Every row gives one point. Examples show where two turns around zero, p and q, send a point. Where does a point land after both, in the order given? Backwards means that the second turn is done in reverse. Each puzzle has new turns, and all numbers are rounded.

Turn p:
[-0.08  0.06  0.18] => [-0.10  0.09  0.16]
[-0.01  0.41  0.06] => [-0.23  0.33 -0.10]
[-0.15 -0.23  0.23] => [ 0.01 -0.13  0.33]
[-0.03  0.22 -0.38] => [-0.15 -0.03 -0.41]
[-0.17 -0.25  0.13] => [ 0.00 -0.21  0.26]
[ 0.44 -0.22 -0.23] => [ 0.48 -0.06 -0.24]
Turn q:
[-0.12 -0.25  0.18] => [-0.28 -0.17  0.02]
[ 0.28  0.18 -0.10] => [0.34 0.01 0.06]
[ 0.20  0.04 -0.37] => [ 0.34  0.00 -0.25]
[-0.36  0.04  0.30] => [-0.40  0.17  0.18]
Where do these land?
p, then q: [-0.12  0.27  0.40] => [-0.18  0.34  0.32]
q, then p: [ 0.03  0.06 -0.27] => [ 0.09  0.05 -0.26]
q, then p backwards: [ 0.29 -0.01 -0.24] => [ 0.26 -0.22 -0.17]
q, then p: [-0.21 -0.32  0.11] => [-0.20 -0.33  0.08]

Turn p:
[ 0.34  0.11 -0.12 -0.06] => [ 0.35  0.13 -0.08  0.02]
[-0.25 -0.25  0.34 -0.22] => [-0.25 -0.11  0.40 -0.23]
[-0.35  0.03 -0.06 -0.12] => [-0.31  0.04 -0.08 -0.19]
[ 0.34 -0.06 -0.39  0.10] => [ 0.40 -0.12 -0.32  0.03]
[-0.08  0.17  0.23  0.31] => [-0.18  0.06  0.08  0.38]
Turn q:
[-0.05  0.22 -0.23  0.31] => [-0.14  0.25 -0.19  0.29]
[ 0.19 -0.04 -0.11 -0.19] => [ 0.25 -0.07 -0.12 -0.08]
[-0.10  0.14 -0.25 -0.26] => [ 0.03  0.13 -0.29 -0.24]
[ 0.12 -0.52  0.14 -0.01] => [ 0.06 -0.53  0.15  0.04]
[-0.16  0.20  0.46  0.15] => [-0.20  0.22  0.46  0.00]
Where do these land?
q, then p: [ 0.49 -0.09 -0.07  0.08] => [ 0.37 -0.19  0.00  0.29]
q, then p: [-0.15 -0.04  0.43 -0.45] => [ 0.03  0.20  0.48 -0.37]
p, then q: [-0.37  0.06  0.25  0.16] => [-0.46  0.04  0.11 -0.05]
q, then p: [ 0.04  0.35 -0.09  0.10] => [-0.01  0.27 -0.18  0.19]
p, then q: [ 0.36 -0.07 -0.02  0.11] => [ 0.25 -0.09  0.07  0.27]
p, then q: [-0.24 -0.14 -0.23 -0.12] => [-0.04 -0.14 -0.22 -0.27]
q, then p backwards: [-0.14 -0.07 -0.28  0.12] => [-0.19  0.08 -0.20  0.19]

Turn p:
[-0.24 -0.13  0.01 -0.34 -0.11 -0.02  0.09  0.22] => [-0.03 -0.21  0.19 -0.18 -0.17 -0.22  0.10  0.25]
[-0.41  0.19 -0.07  0.07  0.13 -0.39  0.07 -0.32] => [-0.26  0.15 -0.14  0.15  0.17 -0.54  0.09 -0.18]
[ 0.11 -0.28  0.12 -0.11 -0.41 -0.33 -0.25 -0.22] => [ 0.24 -0.26  0.22  0.12 -0.26 -0.17 -0.02 -0.47]
[-0.38 -0.13  0.28  0.46  0.26  0.16 -0.25  0.06] => [-0.58 -0.18 -0.15  0.40  0.00  0.19 -0.15  0.05]
[ 0.36  0.05  0.20 -0.17 -0.32  0.40  0.32 -0.27] => [ 0.19  0.17  0.40 -0.22  0.08  0.41  0.40 -0.18]
[ 0.36  0.16 -0.01  0.12 -0.27  0.04 -0.09  0.12] => [ 0.31  0.23  0.06  0.09 -0.20  0.24 -0.09 -0.05]
[-0.16  0.11 -0.52  0.00  0.15  0.04  0.02  0.00] => [-0.03  0.12 -0.47 -0.22 -0.02 -0.16  0.07  0.12]
[ 0.32  0.19  0.00 -0.03  0.45  0.15 -0.20  0.24] => [ 0.02  0.12 -0.10 -0.17  0.21  0.27 -0.50  0.19]
[ 0.03 -0.17 -0.01  0.01  0.13 -0.06  0.30  0.17] => [ 0.13 -0.16 -0.01  0.06  0.21 -0.02  0.11  0.26]
Turn q:
[ 0.06 -0.16  0.02  0.07 -0.08  0.06 -0.19  0.43] => [ 0.04 -0.07  0.15  0.06 -0.24 -0.09 -0.13  0.39]
[-0.23  0.11 -0.05  0.17 -0.18 -0.07 -0.01 -0.07] => [-0.20 -0.03 -0.12  0.25 -0.05 -0.07  0.01 -0.12]
[ 0.31  0.41 -0.50  0.07 -0.16 -0.32  0.03  0.12] => [-0.09  0.47 -0.55 -0.12 -0.32 -0.08  0.04  0.10]
[-0.13 -0.18  0.07 -0.18 -0.12  0.36 -0.10 -0.07] => [-0.08 -0.26  0.22 -0.02  0.00  0.28 -0.20 -0.06]
[-0.16 -0.10  0.16  0.00  0.10  0.15 -0.36 -0.16] => [-0.05 -0.13  0.22  0.05  0.19 -0.08 -0.35 -0.11]
[ 0.25 -0.18  0.25 -0.08 -0.09 -0.11 -0.06 -0.36] => [ 0.30  0.05  0.19 -0.09 -0.07 -0.03 -0.06 -0.41]
[ 0.41  0.25  0.21 -0.09 -0.11  0.37  0.07  0.27] => [ 0.13  0.38  0.26  0.03 -0.11  0.44 -0.01  0.28]
[-0.28  0.00 -0.44  0.35  0.17 -0.21  0.22 -0.35] => [-0.03 -0.21 -0.65  0.14  0.25 -0.19  0.11 -0.21]
[-0.23 -0.16  0.27 -0.31  0.47 -0.23  0.41  0.18] => [-0.01 -0.21  0.26 -0.31  0.35 -0.18  0.59  0.13]
Where do these land?
q, then p: [ 0.27  0.27  0.01 -0.22 -0.04 -0.04  0.03 -0.10] => [-0.09  0.34  0.13 -0.25 -0.01 -0.02  0.03 -0.04]
q, then p: [ 0.17  0.54  0.14  0.27  0.52 -0.03 -0.34 -0.10] => [-0.17  0.47 -0.21  0.04  0.26 -0.20 -0.64  0.09]
q, then p: [-0.12  0.16  0.26  0.03  0.18  0.16  0.35 -0.06] => [-0.17  0.06 -0.03  0.05  0.41  0.19  0.11  0.20]
p, then q: [ 0.24  0.08 -0.24  0.21 -0.08 -0.37  0.27  0.21] => [ 0.33  0.39 -0.28  0.01 -0.13 -0.10  0.02  0.24]
p, then q: [-0.01 -0.32 -0.02 -0.35  0.05  0.20 -0.33 -0.09] => [-0.04 -0.37  0.24 -0.28 -0.13  0.10 -0.15 -0.24]
q, then p: [ 0.32 -0.09  0.10  0.32 -0.13 -0.50  0.15  0.16] => [ 0.57  0.31  0.08  0.27  0.02 -0.13  0.13 -0.04]
p, then q: [-0.41 -0.28  0.02  0.04 -0.37  0.22 -0.18 -0.16] => [-0.10 -0.42 -0.04  0.23 -0.23  0.18  0.24 -0.33]
p, then q: [-0.53 -0.31 -0.12 -0.28 -0.13  0.15 -0.37 -0.23] => [-0.27 -0.55  0.02 -0.12 -0.29 -0.04  0.16 -0.45]
q, then p: [-0.15 -0.05 -0.03 -0.04  0.17  0.03  0.11 -0.08] => [-0.04 -0.16 -0.08 -0.08  0.18 -0.03  0.02  0.06]
q, then p backwards: [ 0.07 -0.09 -0.04 -0.07 -0.31 -0.12  0.27  0.53] => [-0.29 -0.07 -0.11 -0.02 -0.43  0.25  0.14  0.33]
p, then q backwards: [ 0.16  0.08 -0.08  0.08  0.13  0.31  0.03 -0.07] => [ 0.11  0.19 -0.14 -0.15  0.06  0.20  0.15 -0.09]
